Rows are points. Any point is a mix of the corners, with weights that add up to 1. It lies inside the corners' shape when no weight is negative. Say inside or outside, and name the corners with a negative weight.

Corners:
(1): [7.3 0.9 0.6]
(2): [ 2.7 -4.2  3.4]
(3): [-8.5  0.1 -6.8]
(4): [-0.1 -1.5  6.6]
Points:
[ 5.7  0.4 -0.2] => outside (4)
[-5.8 -1.9  0.4] => outside (1)
[ 3.8 -2.1  2.1] => inside
[ 5.1 -0.6  1.4] => inside
[-6.1 -0.5 -4.4] => inside
[ 5.4 -0.3  1.2] => inside

Corners:
(1): [ 7.9 -2.0  2.9 -1.3 -0.1  7.6]
(2): [-1.3 -7.2 -4.5 -4.6 -2.8 -2.1]
(3): [ 5.0 -0.7  8.6  2.1 -1.4  3.7]
(4): [ 0.7  8.0 -5.5  3.1  2.5 -8.2]
(5): [-3.7  2.6 -5.2 -3.0 -2.3  1.0]
(6): [ 5.4 -0.2  0.7  6.5  1.8  5.2]
(7): [ 2.2 -3.5  4.5 -0.9  4.7  4.3]
Points:
[ 3.0 -4.8  4.1 -2.9  0.1 -2.0] => outside (5, 6)
[ 0.7 -2.8 -3.3 -2.1  0.0  0.8] => outside (3)
[6.3 3.0 3.8 5.0 2.5 5.6] => outside (2)
[ 1.4  3.7 -1.9  1.6  1.6 -3.3] => inside

Corners:
(1): [ -7.6   1.8   4.6   3.9   0.4  -1.0   1.4 -10.9]
(2): [ 8.5 -2.5  3.4 -6.1 -2.0 -3.6 -2.0  6.3]
(3): [-3.9 -4.5  0.0 -0.5 -8.4 -3.4 -6.0  0.7]
(4): [ 6.2 -1.9 -2.6 -2.0 -3.2 -6.8 -0.1  8.4]
(5): [ 1.5  2.5  0.9 -3.5 -3.0 -0.3 -3.4  6.8]
(6): [ 2.5 -0.9 -0.7 -6.4 -2.8 -0.8  3.2  4.1]
(7): [-1.3  1.3  4.0  5.3 -5.0  3.5  0.8 -7.8]
(8): [-4.6 -0.4  7.8  4.7  2.8  3.8  3.9 -0.1]
(9): [ 6.9 -3.7 -2.7 -5.8  8.3  2.8  2.6  3.5]
Points:
[ 1.5  0.6  1.9 -1.8 -2.6 -0.5 -1.6  2.6] => inside
[ 1.1  0.6  0.3 -2.4 -6.3 -2.5 -2.9  2.5] => outside (8, 9)
[ 7.3 -2.6 -2.3 -7.6 -2.0 -3.4 -1.3  9.7] => outside (1, 7, 8)
[ 0.8  1.1  1.1 -2.7 -2.3 -0.5 -1.3  3.7] => inside
[-1.8 -0.6 -2.9  3.3 -4.7 -4.3 -2.5 -3.3] => outside (2, 6, 8)
[ 2.2 -1.3  0.4 -3.2  0.7  0.6  2.0  1.8] => inside

Corners:
(1): [-1.2  4.9  3.2 -5.5 -2.2  0.0 -0.2  5.0  4.7 -1.6  6.4]
(2): [-2.3  3.7 -8.8 -3.4 -4.0  2.0 -7.0 -3.0 -1.3 -5.2  3.3]
(3): [ 6.2 -1.2 -2.7  9.5  2.1 -2.6 -0.3 -2.3  3.0 -6.0 -2.3]
(4): [-5.1 -0.5  6.5 -1.6  1.2  0.3  4.6 -1.6 -0.5  1.1  8.8]
(5): [ 7.1 -3.5 -4.6  4.2  8.6  2.9 -3.3  3.6  2.2  0.4 -4.8]
(6): [ 6.6  2.3  2.9  0.4 -0.3  6.8 -2.7 -2.6  3.5 -1.5 -4.5]
(7): [  0.1   8.7  -9.7  -5.9  -4.2   1.7  -6.9   1.6 -12.9 -14.4  -0.7]
(8): [-3.2  9.9  7.0 -0.3  5.0 -2.2  3.6 -2.6  2.5  5.7  9.4]
(9): [10.3 -0.6 -5.1  6.6 -1.7  4.5 -1.5  2.7 -1.9 -0.6 -0.8]
(10): [-1.9  4.4 -0.1 -7.9 -0.6 -5.3  4.6 -0.5  1.4  2.9  2.1]
(11): [-5.8  3.9  7.6  2.6 -0.7 -0.7  0.5  2.5  4.0  5.1  1.3]
(12): [ 2.5  0.0  6.4 -1.0 -1.2 -4.1 -3.4  1.1  1.6  2.4  4.3]
Points:
[ 0.7 -0.4  8.1  5.4  2.9  0.0  3.2  0.3  5.8  6.2  1.0] => outside (1, 2, 7)
[-3.1  3.3  8.0 -4.5 -1.7 -2.8  2.3  0.0  3.5  5.9  7.5] => outside (3, 5, 7)
[ 1.3  1.8  1.7  1.7  0.0  0.4 -0.2  0.2  1.4 -0.1  1.2] => inside
[-0.2  4.4  0.1 -2.4 -1.4  0.3 -1.6  2.2  0.1 -3.1  2.9] => inside
[-0.9  3.7 -0.4 -0.6  0.8 -0.1 -1.8 -0.5 -0.4 -1.3  1.5] => outside (1, 9)
[ 3.9  1.9 -1.7  1.8 -0.1  1.5 -1.3  1.4  0.2 -1.5  1.1] => inside
[-1.4  3.0 -4.2 -2.2 -2.1  1.2 -3.7 -1.6 -0.5 -3.0  3.3] => inside
[ 0.2  2.2  2.1  0.7  0.9  1.3 -2.4 -2.4 -1.0 -1.6  2.3] => outside (1, 9, 10)

Corners:
(1): [-5.5 -3.5 -1.7 -2.7 -3.3 -6.0  7.3  3.7  0.1 -1.3  1.2 -2.7  1.1  0.5]
(2): [ 0.2 -3.7 -7.8 -0.5 -0.9 -3.1 -5.3  0.5 -1.1  5.7  3.9  3.7 -2.4  2.0]
(3): [-11.2  -0.6  -0.6   2.7   4.9   4.5  -4.1   3.3   6.9   1.6   1.9   4.7
  -4.4   5.9]
(4): [ 0.8 -2.1  7.2 -3.3 -2.7  9.6 -1.8  8.2  0.9 -7.1  1.3 -1.4  4.2 -6.1]
(5): [-5.0  3.4  1.2  0.5 -5.6 -8.3 -3.0  9.5 -4.6 -2.9 -5.3  1.3  5.2  4.0]
(6): [  1.4  -6.7   2.7  -3.9  -4.0  14.1   0.9   6.1   0.4   2.8   1.7   0.0
 -12.6   2.4]
(7): [ 2.0 -3.8 -1.9  1.1 -1.6 -4.0  8.4  6.9  1.9  0.5 -1.2 -4.2  7.8  2.8]
(8): [ 0.3  0.2  3.8  6.4 -2.3 -4.6 -4.9 -2.8  6.3  7.8  2.4 -1.1 -0.7  1.7]
(9): [ 0.7  2.0  6.3 -1.3  6.2 -5.9  0.8 -1.0 -1.6  3.6  1.4 -2.8  1.8  2.2]
(10): [ -3.0 -11.8   3.0   1.5   2.4  -3.8  -2.0  -0.1   1.0   6.7   2.0   2.1
   5.8  -0.4]
(11): [ 2.6 -5.8  2.5 12.3 -2.6 -6.7 14.7  2.9  3.3 -3.5 10.6  5.3  6.5 -5.4]
(12): [ 1.0  1.0 -3.6 -1.0 -5.6 -4.6  3.3  6.5  0.0  6.9  1.9  4.8 -0.8 -5.1]
(13): [ 0.8 -3.2  6.7 -0.8  2.2 -1.3 -5.8 10.4  1.7 -3.1  0.0 -2.5 -0.1 -1.5]
(14): [-1.6 -3.1  0.1  1.3 -1.4 -6.6  2.1  6.7  0.1  5.6 13.2  5.8  4.3  2.1]
(15): [ 2.0 -6.7  4.7 -3.2 -5.2 -5.2 -1.2  2.8  2.2 -0.8  2.7  6.3  3.9  2.8]
Points:
[-0.4 -2.2 -0.2  3.9  0.0 -5.2  4.6  3.0  3.1  8.2  4.5  0.6 -1.1 -0.8] => outside (2, 4, 5, 15)
[-0.8 -4.3  0.5  1.6 -1.6 -3.9  3.9  4.1  1.2  1.7  2.6  0.9  3.4 -0.3] => inside
[ 0.0 -3.0  2.4  0.1 -1.0  1.5 -0.8  5.1  1.5  1.1  0.8  1.0 -1.3 -0.3] => outside (1, 14)
[-1.1 -0.7  0.6  0.0 -3.5 -4.0  0.6  6.3 -0.3  1.2  0.5  2.1  2.1 -0.2] => inside
[-2.4 -3.2  0.7  0.9 -1.2 -1.5  0.1  5.2  2.2  0.9  2.9  2.1  1.3  1.4] => outside (9)
[-1.7 -2.4  0.6  0.7 -1.2 -3.2  0.1  4.0  1.5  0.1  0.3  0.8  2.8  0.2] => outside (6, 14)
[-1.5 -1.9  0.4  0.8 -0.4 -4.8  0.0  3.7  0.7  1.8  2.5  1.6  3.1  0.1] => outside (6)
[-1.5 -4.0  2.2  2.3 -0.3 -2.3  1.2  3.4  2.0  0.9  3.5  1.0  1.7  1.0] => outside (12)
[-1.4 -1.8 -1.4  1.1 -2.0  0.3  1.5  2.6  0.2  3.1  0.3  0.5 -1.2  0.1] => outside (13, 14, 15)

Corners:
(1): [-5.9 -0.6  1.8 -2.4  3.3 -6.2  3.1  2.1 -0.6 -8.0  2.2 -7.5  1.8  2.3
  4.2 -2.5  5.6 -3.6]
(2): [ 1.7  2.7 -3.2 -5.6 -6.1  3.6  2.7 -0.4  0.4  5.5  1.2 -3.8  2.8  3.8
 -3.8  7.5 -0.3 -0.7]
(3): [ 1.5  1.8  2.0  3.7 -4.9 -2.9  1.1 -4.1 -6.4  1.6 -4.7  2.1  6.0 -1.5
  0.9  0.2  4.6 -0.9]
(4): [ 3.5 -1.5 -6.6 -6.1 -6.9 10.3 -3.2 -9.3  1.0  9.5 -3.0  4.9  1.5 -2.3
  7.1  6.7 -2.0 -3.2]
(5): [-0.7  5.1  3.4 -1.1 -1.7 -1.1 -5.2 -4.1 -9.3 -0.4  3.2  2.4  6.5  3.4
  1.9  5.8  6.9 -5.1]
(6): [-3.7  2.5  2.8  3.8 -1.0  1.2  3.2  6.1 -4.2  3.4  5.1 -6.9  7.8 -2.4
  5.3 -8.1  6.0 -7.4]
(7): [-3.1  6.5  1.4 -4.2  0.7  2.5  0.7 -7.5  2.7  2.7  3.6  3.1 -5.3 -2.2
 -5.4  2.0  3.3 -1.7]
(8): [ 2.1 -0.8 -0.5 -0.8 -3.4 -3.6 -2.7 -0.3  2.7 -3.5  1.6 -1.3  4.1  2.6
  0.5 -4.3 -1.9  0.6]
(9): [ 3.0  0.2 -5.8 -7.5  5.2 -1.9  8.0 -3.8 -2.1 -8.2  5.0  1.4  2.9 -2.0
 -2.3 -4.3 -5.3  0.9]
(10): [-3.1 -2.8  1.4  2.5  4.3  2.5  6.9  5.7  0.8 -5.4  1.8 -1.2 -5.7 -6.5
 -1.1 -6.7 -1.4 -8.3]
(11): [ 2.5  7.7  1.7  0.5  3.1 -1.3 -6.7 -8.6 -3.3  0.7  7.1  5.2 -0.6 -8.9
 -2.9  7.2  3.4  1.8]
(12): [ 1.1  4.3 -1.8  8.6 -3.1 -0.5 -5.5  1.4  1.6 -5.9 -1.6 -3.7 -8.8  8.0
  6.6  2.9 -3.3 -1.6]
(13): [-4.7  7.6 -6.8 -3.9 -5.9  2.7 -5.1 -5.7 -0.8 -3.7 -4.9  4.4  9.5 -7.3
  1.8  4.9  2.9  2.6]
(14): [-2.7 -3.7 -9.4 -0.7 -5.3 -2.1  2.3  5.5  3.7  4.7 -2.7 -1.2  0.3  0.6
  6.8 -4.7 -0.8 -4.8]
(15): [-1.6  0.6 -0.9  5.5 -2.7  0.5  2.0  8.6  4.1  4.6 -3.4  0.1  7.0  3.7
 -3.7 -0.9  5.2  3.1]
(16): [-5.0  1.5 -4.7  3.7  3.4 -0.3  0.7 -1.8 -0.9 -8.6  1.0  2.1  1.9 -3.9
 -5.2  0.2 -4.2  1.9]
(17): [-0.1  3.0  4.2 -2.6  2.0  2.6 -5.2  1.9 -3.1  4.8 -4.0 -7.3  0.6 -1.6
 -4.0 -1.5  6.3  1.7]
(18): [ 0.6 -2.0 -2.6  2.5 -6.5  0.2  2.8 -2.7 -5.0 -5.9  1.3 -1.6 -4.4  6.8
  0.8 -3.3  3.7  0.1]
(19): [-4.7  4.3  1.1 -4.2 -1.9  1.6 -0.9  3.2  0.5  5.1  6.6  3.1  9.5 -8.7
  0.6 -1.6 -2.9  5.0]
Points:
[-0.8  1.9 -0.4 -1.2 -1.1  1.2 -1.0  0.1 -1.6  1.6 -0.4 -2.0  2.4 -1.3
  0.3 -1.0  2.5 -0.8] => inside
[-1.7  4.0 -1.8 -1.1 -1.7 -0.4 -0.7 -4.6 -2.8 -1.3  2.6  1.7  2.5 -2.3
  1.1  2.7  1.8 -0.6] => outside (8, 10, 15, 17)
[-0.7  1.3 -0.8 -0.7 -1.8 -0.3  0.4  0.2  0.0 -0.3  0.7 -1.2  2.6  0.3
 -0.1 -0.5  1.3 -0.8] => inside
[-2.9  1.5 -0.2  3.7 -2.7  0.0 -0.2  2.9 -0.6 -0.5 -1.5  0.2  1.4 -0.1
 -0.6 -4.2  2.9 -1.1] => outside (1, 2, 4, 9, 11)

Corners:
(1): [ 1.4  0.8 -1.6 -1.9 -3.9  0.8  5.1 -3.1 -0.1 -0.1  2.6 -3.9 -4.0  1.9
  0.4  2.9  3.9  4.1  6.9  6.0]
(2): [ 1.9 -2.0 -4.0  2.8 -2.1  2.2 -0.7 -5.5  3.9  4.5 -1.2 -3.7 -2.2  3.0
  0.8  5.4 -1.9 -9.0 -1.6  4.4]
(3): [ 2.8  6.0  9.6 -4.7 -4.0 -3.3 -2.5 -4.3  1.5  4.0  7.2 -1.4 -0.2  1.3
  1.9 -2.0 -3.1  4.5 -1.3  5.6]
(4): [ -2.5  -3.7  -2.3  -0.4  -4.4   2.1  -3.1  16.4  -0.2 -11.6  -8.4   7.7
  -2.7   1.0   1.0   3.0   0.9   4.5  -3.9  -3.5]
(5): [ 1.6  2.3  3.0 -1.7 -4.7  1.7 10.0 -8.5 -1.6  4.1  0.3  0.8  2.6  0.4
  3.0  0.6 -2.4 -2.0 -3.6  1.9]
(6): [-1.1  2.5 -4.0  1.3 -3.9 -1.2 -3.9  5.0 -1.2  3.0  4.3 -2.8 -1.9  3.0
 -2.2  2.3  0.0  3.9 -3.3  1.4]
(7): [ -8.8   7.4   2.6 -10.4   3.6   1.7  -2.3   8.9  -0.1  -0.4  -0.9  -1.6
   0.3   0.8  -5.1  -6.4  -6.0   3.4  -5.6  -0.9]
(8): [-4.9  2.8 -5.1 -1.4  1.5  2.4 -1.3 -3.2  2.9  0.9 -2.4  4.1 -0.1 -0.3
  1.8  2.4  1.2  4.2  3.4 -2.8]
(9): [ -0.3   0.8  -3.2  -5.0  -1.7  -4.2  -2.0  -4.8   1.6  -0.8  -4.7  -0.9
  -2.8 -13.8  -5.2   4.1   4.1   3.6   0.1   1.4]
(10): [-1.6  5.3 -4.5  1.3 -0.6  1.8  0.3  5.6  3.3 -0.7  2.1 -0.3  2.1 -3.4
  2.9  4.4  0.0  1.3  3.7 -2.1]
(11): [ 0.9  4.0 -6.0  2.1 -1.1  2.1 -2.1 20.3  3.5  2.3  1.2  1.5 -5.2  4.0
 -1.8  0.8  4.3  3.1 -2.9  3.6]
(12): [ 1.5  4.8  3.7 -0.3 -2.2  0.4 -1.1 -7.4 -2.7  2.5  7.7 -3.4 -3.8 -6.7
  1.8 -6.8 -2.1 -2.2  6.7  8.6]
(13): [ -2.5   5.4  -3.6   1.8   1.4 -12.7  -4.1  12.6   0.3   0.5  -4.2  -2.6
   5.6  -0.7   2.2   0.2  -1.9  -2.5  -3.7  -3.0]
(14): [  0.0 -17.6  -4.5   0.3  -2.6   2.8  -0.8  -6.4   5.1   2.0   0.7  -1.3
  -2.9  -1.7   0.9   4.4   4.8   2.7   1.6  -1.7]
(15): [ -1.3   5.0  -0.1   0.4   4.0  -9.2   2.9  -0.8  -2.5  -1.1   1.9   1.8
  12.6   5.6 -12.1   2.5  -2.9  -1.4   0.4   6.3]
(16): [  0.6   3.8  -1.5  -1.3  -4.4  -6.0  -1.6   2.1   1.2   3.3  -2.2  -3.2
   2.4   3.6   0.8  -1.6   1.8 -13.4  -4.4  -3.8]
(17): [ 3.3  2.4 -4.2  2.4 -1.1 -1.3  0.5  5.3  6.6 -2.2  0.8 -1.2 -3.1 -2.3
  2.7 -0.7 -1.7 -0.7 -2.6 -3.6]
(18): [ 2.9  1.8  1.8  2.7 -3.3  2.1  2.0 -5.0  2.4  7.1 -1.1 -0.1  0.3  2.9
 -3.8 -6.7 -6.8 -7.2  9.2 -0.2]
(19): [ 3.3  3.9  5.7  0.5  4.9  3.4  0.4 -6.9 -4.0  0.8  2.7 -3.5  3.8  3.6
 -1.1  1.5  0.5  1.0 -3.6  6.0]
(20): [ 3.8 -3.4 -3.2 -8.0 -0.7 -0.7  1.2 -6.5 -1.5  4.1  0.5 -2.6 -1.7 -0.2
  0.7  4.5 -1.2 -3.6 -1.6 -0.3]
(21): [ -4.6 -15.0   3.3   0.6   6.6   5.6   2.6 -11.4   3.8   2.2   0.2  -0.1
  -5.0  -2.0   0.2   7.1  -0.2  -2.2   3.0  -8.2]
Points:
[ 0.2  2.7 -1.9 -1.0 -2.3 -1.3 -0.9  2.1  0.8  0.4  0.1 -0.5  0.2 -0.2
 -0.7  0.6 -0.1  0.4 -0.5  1.5] => outside (21)
[ 1.5 -0.9 -0.8  0.1 -2.2 -0.7  0.9 -2.9  1.2  1.9  0.2 -0.8 -1.1  0.7
  0.3  1.6  0.4 -1.6  0.5  1.0] => outside (7, 10)
[ 0.4  4.3  0.6 -2.1  0.8 -1.9  1.3 -3.7  0.7  3.2  1.6 -2.3  1.0 -1.1
 -0.7  0.1 -1.6 -2.4  0.9  1.8] => outside (4, 6, 14)
[ 0.1 -3.8 -4.1 -1.9 -2.0  2.2 -1.8  3.1  5.9 -0.7 -1.7  0.4 -6.6 -3.5
  1.8  1.4  0.9 -0.8  2.0 -3.8] => outside (5, 6, 13, 15, 19)
[-0.8 -0.8 -0.8 -2.3  0.2  1.2 -1.8 -3.8  1.3  0.2  0.2 -1.9 -2.3 -3.9
  0.3  1.7 -0.8  2.0  1.9  0.6] => outside (5, 11, 15, 16)
